Each point is reached from the start by the listed moves, each made 0, 1 or 2 times, or once backwards (-1), plus a little noise. Say if it took an odd or an even number of moves. Then give how often each move was made.

Moves:
(1): 0.049, -0.029, 0.009
(2): 0.012, 0.036, 0.013
Start: -0.007, 0.032, -0.032
Points:
-0.065, 0.026, -0.056 -> even (-1, -1)
-0.008, 0.033, -0.027 -> even (0, 0)
-0.043, 0.102, -0.030 -> even (-1, 1)
0.030, -0.033, -0.037 -> even (1, -1)

Moves:
(1): 0.021, 0.003, -0.008, -0.013, -0.003, 0.020
(2): -0.003, 0.041, 0.002, -0.003, 0.007, 0.005
(3): 0.015, -0.003, 0.028, -0.040, -0.002, -0.007
(4): 0.009, 0.010, 0.032, 0.022, 0.008, -0.007
Start: -0.004, 0.005, -0.009, 0.011, 0.024, -0.011
Points:
-0.002, 0.079, 0.058, -0.062, 0.036, -0.036 -> odd (-1, 2, 2, 0)
-0.037, 0.098, 0.008, 0.082, 0.050, -0.020 -> odd (-1, 2, -1, 1)
0.021, 0.103, 0.020, 0.012, 0.045, 0.013 -> even (1, 2, 0, 1)
0.090, -0.014, 0.094, -0.051, 0.021, -0.006 -> odd (2, -1, 2, 2)
0.048, 0.089, 0.008, -0.062, 0.032, 0.035 -> odd (2, 2, 1, 0)

Moves:
(1): 0.058, 0.003, -0.001, 0.004, 0.019, -0.027, 0.017, -0.021, 0.005, -0.010, 0.020, -0.012
(2): 0.005, 0.060, -0.004, 0.011, -0.011, -0.007, -0.003, -0.014, 0.012, 0.018, 0.018, -0.021
(3): 0.013, -0.008, 0.028, 0.000, -0.012, 0.010, -0.026, 0.000, 0.003, 0.007, -0.019, -0.006
(4): 0.000, -0.019, -0.028, 0.073, 0.016, -0.002, -0.008, 0.007, -0.006, 0.005, 0.004, 0.008
(5): -0.004, 0.021, 0.017, -0.004, 0.050, 0.022, 0.007, -0.001, 0.011, 0.002, -0.018, 0.002
(6): 0.014, -0.001, 0.013, 0.001, -0.012, 0.045, 0.012, 0.000, -0.021, -0.004, 0.012, 0.011
(7): -0.013, -0.012, 0.031, 0.026, -0.021, -0.015, 0.046, 0.004, 0.005, 0.007, -0.015, 0.012
(8): 0.009, 0.010, -0.003, -0.002, 0.000, 0.002, -0.002, 0.045, 0.019, 0.002, 0.010, -0.019
(9): -0.012, -0.015, -0.006, 0.009, -0.006, 0.013, -0.008, -0.009, 0.059, 0.006, 0.017, -0.012
Start: 0.030, 0.023, 0.012, 0.042, 0.000, 0.033, 0.013, -0.047, 0.007, -0.025, 0.008, 0.001
Points:
0.122, -0.010, 0.027, -0.027, 0.043, -0.057, 0.043, -0.080, 0.025, -0.057, 0.009, -0.019 -> odd (2, -1, 0, -1, 0, -1, 0, 0, 0)
0.061, -0.030, -0.026, 0.106, -0.054, 0.093, -0.066, -0.053, 0.019, -0.028, 0.053, -0.014 -> even (0, 0, 1, 1, -1, 1, -1, 0, 1)
0.037, 0.059, 0.017, -0.004, -0.089, -0.002, -0.049, 0.006, 0.197, 0.010, 0.059, -0.109 -> odd (0, 1, 1, -1, -1, -1, 0, 2, 2)
0.091, 0.072, 0.076, 0.114, -0.108, -0.015, -0.008, -0.142, 0.080, 0.023, 0.034, -0.047 -> odd (1, 2, 2, 0, -1, 0, 1, -1, 1)

Moves:
(1): 0.030, -0.001, 0.017, -0.026, -0.006, -0.002, -0.010, 0.005, -0.012, 0.012, 0.002, 0.004, -0.009, 0.004
(2): -0.038, 0.015, 0.010, -0.013, -0.014, 0.004, -0.009, 0.002, 0.005, 0.021, 0.008, 0.009, 0.017, 0.011
(3): -0.014, -0.018, 0.028, 0.007, 0.026, 0.029, 0.018, -0.005, -0.022, -0.010, 0.003, -0.009, 0.031, 0.022
(4): 0.004, 0.038, 0.001, 0.018, -0.038, 0.017, 0.002, -0.007, -0.007, -0.028, 0.029, -0.007, -0.002, -0.008
(5): -0.002, 0.013, -0.001, -0.008, 0.041, -0.007, -0.015, -0.010, -0.006, -0.002, -0.002, -0.004, -0.002, 0.017
(6): 0.016, 0.000, -0.024, 0.003, 0.016, 0.044, -0.006, 0.012, 0.012, -0.001, 0.011, 0.002, 0.026, 0.002
(7): 0.001, 0.011, 0.005, -0.008, 0.010, 0.004, 0.020, 0.000, 0.000, 0.007, -0.009, 0.002, -0.009, 0.008
(8): 0.001, 0.002, 0.023, -0.002, 0.007, -0.024, 0.003, 0.033, -0.005, 0.025, 0.004, 0.006, 0.002, -0.014
(9): -0.007, 0.002, 0.010, -0.007, 0.015, -0.007, -0.003, -0.021, 0.017, 0.025, 0.003, -0.014, -0.014, -0.021
(10): 0.023, 0.007, 0.012, 0.010, 0.010, -0.009, -0.016, -0.017, 0.004, 0.030, -0.016, 0.006, 0.001, 0.009
(11): -0.019, -0.007, -0.022, 0.012, -0.008, 0.001, 0.010, -0.009, -0.014, 0.020, 0.038, 0.012, -0.019, -0.002
(12): -0.005, -0.008, 0.013, 0.008, 0.002, 0.003, -0.002, -0.011, 0.014, -0.027, -0.003, 0.029, -0.002, -0.012
(13): 0.006, 0.004, 0.017, -0.017, 0.007, -0.029, 0.015, -0.010, 0.002, 0.008, 0.002, 0.011, 0.024, 0.000
(14): -0.008, -0.009, 0.009, 0.006, 0.001, -0.006, 0.009, 0.002, 0.028, -0.009, 0.017, -0.006, -0.007, 0.024
Start: 0.039, 0.012, 0.006, 0.012, -0.012, -0.007, 0.032, -0.027, -0.017, -0.011, 0.000, 0.021, 0.003, -0.044
Points:
0.074, 0.080, -0.003, 0.009, -0.105, -0.058, 0.059, -0.016, -0.012, -0.063, -0.027, 0.055, 0.067, -0.093 -> odd (-1, 0, -1, 1, -1, 0, 0, 0, -1, 0, -1, 0, 2, -1)
0.115, -0.062, 0.046, 0.006, 0.025, -0.069, 0.063, 0.101, 0.035, 0.012, -0.012, 0.011, 0.069, -0.012 -> odd (0, -1, 0, -1, -1, 1, -1, 2, -1, 0, -1, -1, 1, 2)
0.047, -0.014, 0.106, 0.026, 0.218, 0.011, 0.066, -0.164, 0.078, -0.061, -0.020, -0.017, 0.098, 0.041 -> odd (-1, -1, 2, 0, 2, 1, 0, -1, 2, 1, -1, 1, 2, 2)
-0.029, 0.016, 0.030, 0.091, -0.002, -0.033, 0.071, -0.042, -0.086, 0.062, 0.083, -0.007, -0.080, -0.143 -> odd (-1, -1, 1, 1, 0, -1, 0, 2, 2, 0, 2, 0, -1, -1)
0.126, 0.010, 0.024, 0.014, 0.146, -0.023, 0.004, -0.130, 0.036, 0.052, 0.073, 0.107, 0.009, -0.018 -> even (1, -1, 0, 0, 2, 2, 0, 0, 1, 2, 2, 2, 2, 1)
0.160, 0.025, 0.048, -0.044, 0.010, -0.084, -0.002, -0.005, -0.053, -0.038, -0.028, 0.118, -0.020, -0.092 -> odd (2, -1, -1, 0, 1, 0, 0, 1, -1, 0, 0, 2, 1, -1)

Moves:
(1): 0.019, 0.010, 0.006, -0.026, -0.011, 0.014, 0.001, 0.004, -0.036, 0.012, -0.004, 0.001, 0.011, 0.032, 0.006, -0.008, 0.001, 0.006, -0.006, -0.032, -0.012
(2): 0.002, 0.026, 0.014, -0.002, 0.001, -0.017, 0.021, 0.005, 0.027, 0.018, -0.006, -0.016, 0.009, 0.002, -0.008, -0.015, -0.021, 0.025, -0.001, 0.000, -0.011
(3): -0.013, -0.009, 0.016, -0.025, 0.004, -0.012, 0.005, -0.005, -0.007, 0.009, 0.000, 0.019, -0.006, -0.022, 0.037, 0.003, 0.011, 0.012, -0.005, 0.013, -0.008
(4): 0.008, -0.040, 0.009, 0.030, -0.010, -0.010, 0.003, -0.006, 0.011, 0.012, -0.003, -0.024, 0.025, -0.008, 0.024, -0.005, 0.007, 0.000, 0.007, 0.017, 0.006
(5): 0.013, -0.013, -0.007, 0.001, 0.047, 0.004, -0.006, -0.016, 0.008, 0.003, 0.000, 0.021, 0.009, -0.026, -0.001, -0.017, -0.012, 0.000, -0.002, -0.002, 0.017
(6): -0.012, 0.007, -0.018, 0.006, 0.009, 0.029, -0.003, -0.015, -0.005, 0.023, 0.021, 0.002, -0.020, 0.004, 0.000, 0.006, 0.024, -0.002, -0.003, 0.009, -0.005
(7): 0.007, -0.015, -0.013, 0.000, 0.013, -0.001, 0.017, -0.020, -0.035, -0.011, 0.001, -0.006, -0.005, -0.014, -0.033, 0.007, -0.004, -0.015, -0.004, 0.019, -0.015
(8): 0.011, -0.015, 0.001, 0.010, -0.001, -0.021, 0.018, 0.017, 0.006, -0.003, 0.011, 0.017, -0.005, 0.014, 0.000, -0.010, -0.017, 0.012, -0.004, -0.009, -0.015
(9): 0.023, -0.001, 0.013, -0.006, -0.002, -0.014, 0.020, -0.003, 0.008, -0.001, -0.003, 0.006, -0.002, 0.007, -0.033, 0.013, 0.018, 0.005, -0.011, -0.013, 0.004
(10): 0.033, 0.005, -0.022, 0.000, -0.011, -0.011, -0.006, -0.007, -0.011, 0.016, -0.015, 0.040, 0.003, -0.011, -0.004, 0.007, 0.000, -0.005, 0.007, 0.038, -0.004
(11): 0.011, 0.018, 0.013, 0.003, 0.013, -0.011, -0.015, -0.008, -0.007, 0.000, 0.016, 0.005, -0.013, 0.000, 0.008, 0.008, -0.011, 0.005, -0.008, 0.006, 0.004
(12): -0.008, 0.010, 0.014, 0.016, 0.003, 0.005, 0.000, -0.017, -0.003, 0.005, -0.025, 0.012, -0.001, 0.018, 0.015, 0.008, -0.004, 0.014, -0.018, -0.007, -0.009
(13): -0.006, 0.007, 0.001, 0.017, 0.000, 0.000, 0.008, -0.011, -0.004, -0.009, 0.009, 0.002, 0.011, -0.012, -0.008, -0.004, -0.007, -0.007, 0.009, -0.010, -0.001
(14): -0.021, 0.016, -0.018, -0.011, 0.031, -0.010, 0.000, -0.011, -0.019, 0.002, -0.001, 0.007, 0.013, 0.034, 0.007, 0.019, 0.003, -0.012, 0.021, -0.004, 0.003
(15): 0.012, 0.001, -0.004, -0.010, -0.016, 0.012, 0.006, -0.007, 0.015, -0.008, 0.010, -0.010, 0.005, 0.011, 0.015, 0.010, -0.005, -0.002, -0.011, 0.003, 0.012
(16): 0.007, 0.016, -0.019, 0.005, 0.013, 0.002, 0.005, 0.014, -0.024, 0.006, -0.006, 0.011, -0.001, -0.009, 0.005, 0.013, 0.010, -0.005, -0.015, 0.000, 0.002
(17): 0.009, 0.002, -0.013, -0.008, -0.007, -0.011, -0.015, -0.009, 0.007, -0.010, 0.012, -0.015, 0.002, -0.007, 0.011, -0.016, 0.043, -0.012, -0.008, 0.012, 0.000
(18): -0.004, -0.007, 0.002, 0.004, 0.011, 0.003, 0.001, 0.004, 0.005, -0.019, 0.014, -0.002, 0.012, -0.001, -0.022, -0.005, -0.005, 0.023, -0.002, 0.012, 0.001
(19): 0.019, -0.004, -0.004, 0.000, -0.009, -0.002, 0.026, 0.002, -0.005, -0.018, 0.000, -0.010, -0.018, 0.008, -0.012, 0.000, 0.003, 0.032, 0.028, -0.020, 0.012
(20): 0.020, -0.003, 0.029, 0.023, 0.012, -0.003, 0.013, 0.017, 0.009, -0.013, 0.001, 0.016, 0.001, -0.009, 0.014, -0.028, 0.007, -0.020, 0.006, 0.044, 0.005
Start: -0.004, 0.007, 0.016, 0.014, 0.011, 0.019, -0.015, -0.023, -0.002, 0.003, -0.001, 0.016, 0.012, -0.011, -0.019, 0.004, -0.020, -0.011, 0.007, -0.010, -0.010
Points:
-0.096, 0.107, -0.144, 0.022, 0.054, 0.054, -0.061, -0.112, -0.170, 0.031, -0.050, 0.089, 0.013, 0.089, -0.078, 0.114, 0.063, -0.106, -0.017, -0.023, -0.081 -> even (0, -1, -1, -1, -1, 1, 1, 0, 0, 1, -1, 2, 1, 2, -1, 1, 1, 0, -1, -1)
0.141, -0.058, -0.041, -0.004, -0.092, -0.076, 0.106, 0.023, -0.061, 0.009, -0.013, -0.098, 0.109, 0.108, -0.043, -0.056, -0.062, 0.017, 0.066, 0.010, -0.083 -> even (2, 2, -1, 2, -1, -1, 2, 2, -1, 1, -1, -1, -1, 1, 1, 0, 1, 0, 1, 0)
0.044, -0.094, -0.010, 0.089, 0.078, -0.052, -0.021, -0.056, -0.018, 0.006, 0.108, -0.057, -0.023, -0.066, 0.048, -0.084, 0.026, -0.024, 0.034, 0.019, -0.014 -> odd (0, 0, 0, 2, 1, 1, 1, 2, -1, -1, 2, -1, 0, 0, -1, 0, 2, -1, 1, 0)
-0.033, 0.000, -0.049, 0.011, 0.110, 0.010, 0.056, -0.081, -0.131, 0.018, 0.051, -0.020, 0.044, 0.082, -0.088, 0.048, -0.112, 0.081, 0.063, -0.028, -0.063 -> even (1, 1, 0, 1, 0, 1, 2, 1, -1, 0, 1, 0, 0, 2, 0, 0, -1, 2, 1, -1)
0.145, -0.005, -0.026, 0.008, -0.144, -0.032, 0.116, -0.100, 0.021, -0.109, 0.023, 0.053, -0.010, 0.046, -0.182, 0.024, 0.024, 0.122, -0.026, -0.040, -0.060 -> odd (0, 0, 0, -1, -1, 0, 1, 2, 2, 2, -1, 2, 2, -1, 2, -1, 2, 2, 2, -1)
0.052, -0.027, 0.101, 0.084, -0.071, -0.045, -0.001, -0.004, 0.059, 0.056, -0.066, 0.103, 0.092, -0.118, 0.202, 0.028, -0.010, -0.094, 0.009, 0.220, 0.030 -> even (-1, 0, 2, 2, -1, -1, -1, -1, 0, 2, 0, 0, 1, 0, 2, 1, -1, -1, -1, 2)
0.036, -0.144, 0.129, 0.110, -0.041, 0.007, 0.011, -0.058, 0.091, -0.031, 0.023, 0.006, 0.092, -0.015, 0.161, -0.127, 0.050, 0.004, -0.038, -0.038, -0.013 -> odd (1, -1, 1, 2, 1, 0, -1, 2, 0, -1, -1, 2, 2, -1, 1, -1, 2, 0, 0, 1)
